Each row is a point. Each copy is the shape, with its points in the same order, turned, moved and blurred by noise. Some copies are also mirrored. Which?
(in the rows, 128 means zero)

Shape:
[[161 201 166]
 [ 71 101 103]
 [167 193 119]
 [110  92 116]
 [134  94  99]
 [103 116 109]
 [159 183 178]]
Copy 1:
[[ 46 154 156]
 [195 128 137]
 [ 67 163 103]
 [166 102 119]
 [163 102  92]
 [160 135 124]
 [ 62 134 167]]
Copy 1 is: mirrored
Copy 2 (7 x 3):
[[172 212 145]
 [ 82  95 167]
 [145 197 107]
 [122  94 147]
 [121  93 122]
 [106 116 151]
 [184 199 157]]
Copy 2 is: only turned

Shape (11 x 6):
[[131 146 121 147 101 134]
 [ 18 148 114 115 145 108]
 [145  16 129 148 156 112]
 [149 120 140 113  97 122]
 [152 125 196 236 134 118]
 [130  85 115  94 107 121]
 [148 131 130  93 128 101]
 [153 153 116  94 126 125]
 [142 124 109 118 147 133]
 [154 119 202  95 135 198]
 [134 127 112  92 138 118]]
Copy 1:
[[114 111 108 124 124 160]
 [152 124 152  47 218 183]
 [231  71 147 117 121  94]
 [129 119 117  98  95 135]
 [175 131 152 218 106 190]
 [141  89 119  69 104 114]
 [132 143 111  87 115 122]
 [107 144 113  93 121 106]
 [140 109 116 108 142 108]
 [102 129 211 123  84 108]
 [130 129 121  93 138 111]]
Copy 1 is: mirrored
Copy 2, 11 rows:
[[140 164 105 149 112 136]
 [ 21 143 126 124 144 139]
 [152  36 149 122  90  97]
 [159 149 146 131 103 152]
 [162 121 131 249 121  84]
 [138 118 143  95  94 149]
 [147 154 160 106 132 134]
 [157 168 131 103 144 146]
 [147 128 116 112 143 128]
 [182 104 152 167 163 210]
 [135 140 137  97 139 139]]
Copy 2 is: only turned

Shape:
[[119 139 107 112 163 164 111 146 126]
 [115 126 134 131 142 113 104  90  31]
 [120 129  98  97 123 101 146 165 139]
 [ 66  86 142  97 110  99  90  68  27]
 [ 70 154 182 160 123 161 124 137 160]
 [121 100  67  91 139 120 114 114 114]
 [144 135  78 129 114 106 102 121 131]
 [108 119 183 134  98 190  79 159 143]
 [ 62 147 138  92 150 133  73  79  80]
 [146 132 132  93 105 140 125 101 150]
 [120 162 227 114 138 180 102 174 174]
 [ 77 169  92 100 120 156 132 108  36]
 [ 82 176 196 117 109 157  62 155 122]]
Copy 1, 13 rows:
[[131 166 134 116 144 171 162 147 140]
 [ 87 161 190 146 189 118 127 130  74]
 [123 101 148 110 119 136 143 177 155]
 [ 24 145 201 111 225 110 117 140  96]
 [ 98 169 114 117 130 117 149  71 194]
 [107 121 132  99 172 158 137 191 108]
 [130 114 126  95 136 147 110 150  99]
 [120 199 150  79 149 153 110  91 198]
 [ 48 155 170  99 184 151 175 105  99]
 [146 131 134  62 165 115 144 135 140]
 [156 176 164  94 136 150 165  55 225]
 [ 61 191 174 114 132 110 172 168  80]
 [ 89 178 186  84 123 154 144  56 170]]
Copy 1 is: mirrored
Copy 2 (13 x 9):
[[137 140 117 111 193 126 114 133 116]
 [164  95  58 141 140 158  95  66 101]
 [ 97 111 103 132 163  93 159 145 104]
 [142  56   7  99 135 170 102  62 126]
 [ 94 102 157 105 124 137  63 158 143]
 [110 139  62 121 187 127 159 103 122]
 [100 160  85 131 157  97 136  90 114]
 [151 128 136  61 121 102  85 145 168]
 [120  92  73  71 172 177  77  85  98]
 [107 155 112  93 122 144 153 128 121]
 [147 107 208  56 121 125  96 167 124]
 [147 120  35 127 165 158  78 136  62]
 [138  97 143  44 121 110  56 120 103]]
Copy 2 is: only turned
Copy 3:
[[136 153 156 121 137 134 128 183 158]
 [133 161  65 138 153 111  73 187  88]
 [112 117 125 107  99 117 187 185 130]
 [116 169  55  83 145  67  63 164  67]
 [ 97 115 179 126 122 101  94 101 159]
 [149 180  87 104 137 114 156 191 136]
 [174 134  83 122 115 113 156 170 143]
 [155 104 209 105 144  99  98 128 122]
 [113 162  98  76 143  95  49 161 147]
 [151 123 120  92 129 148 152 128 126]
 [106  73 228 107 149 155  94 130 156]
 [124 202  97 131  87 120  66 175 117]
 [120  83 185  88 115 107  45 146 142]]
Copy 3 is: mirrored
